Each row is a point. Before rounding, the points of a table are all equally far from one centre. They may lie mostly on one side of it. Write the centre, to within rounding.

Points, 9 rows:
[[  1 -12 -21]
 [ 75   8  21]
 [  2 -29  54]
 [  9 -30  -7]
 [ 21 -40  32]
 [ 47  66  15]
 [ 32  54  65]
 [ 24 -32  -4]
 [-17  -2 -16]]
Centre: [19 17 24]

Points (15 x 8):
[[-32  19  -4  14 -31 -40 -17 -52]
 [-22 -30 -22  29 -39 -49  28 -12]
 [-39 -44 -45  24 -41 -15 -23 -53]
 [-72 -20 -23  11  -4 -39 -37 -39]
 [  5 -45   5  36 -25 -57 -22 -34]
 [-11 -45 -21   3 -19 -71 -13 -26]
 [ -5 -56 -13  33 -12 -41  20 -33]
 [-24 -61 -11  -3 -19 -41  11 -44]
 [-20 -19 -31  39  -8 -51 -69 -23]
 [-44 -22 -42  -6 -53 -22 -72  -2]
 [-44 -38  39  11 -36 -28 -32 -40]
 [-19 -37 -19  38 -44 -37   2 -48]
 [-39 -53 -31  35 -48   3  11 -35]
 [ 26 -22  30  -4 -42   7  -7 -44]
 [-21 -43 -37  12 -54 -31   4 -42]]
Centre: [-15 -19  -9   8 -10   0 -23   2]

Points, 16 rows:
[[ 20  46 -18 -50   5 -18 -19   9  14 -22  10 -45]
 [ 77  38  24  23  -1  -4  24  -2  22  -6   7 -55]
 [ 64  22 -20  32 -15 -26   5  11  25   2   6 -52]
 [ 52  26  21 -36 -32 -32 -19   0  30  26  43 -56]
 [ 55  16  19  -3 -13 -35  -3 -55  36  -1  35 -71]
 [  6  41  23  -5   7 -24  -1 -37  31   3  74 -55]
 [  4  27  47   6  -1 -33  -4  34  39   6  39 -86]
 [ 39  53  22 -19 -11   7  -6 -20  50   5  32 -58]
 [ 60  38  39 -13   4 -53   7  -8  30 -49  29 -62]
 [-33  59  41 -13 -23 -15   1  19   5  11  24 -53]
 [ -2  57  46  10 -21  -7 -51 -33  42  21 -10 -27]
 [ 57  50  53   1 -23 -62 -23  -6  42   5  39 -29]
 [ 54   4   8  -8   2 -40 -15  19  61   9  53 -54]
 [ 26  32  16  22 -12 -45  12 -51  56   1  46 -39]
 [ 66  -2  25 -24   5 -57 -38 -26  39  12   4 -60]
 [ 56  59  12 -18 -26 -17   0  21  45 -30  17 -30]]
Centre: [ 13  -9  37   3  -6 -18 -12  -4  11 -16  13 -15]
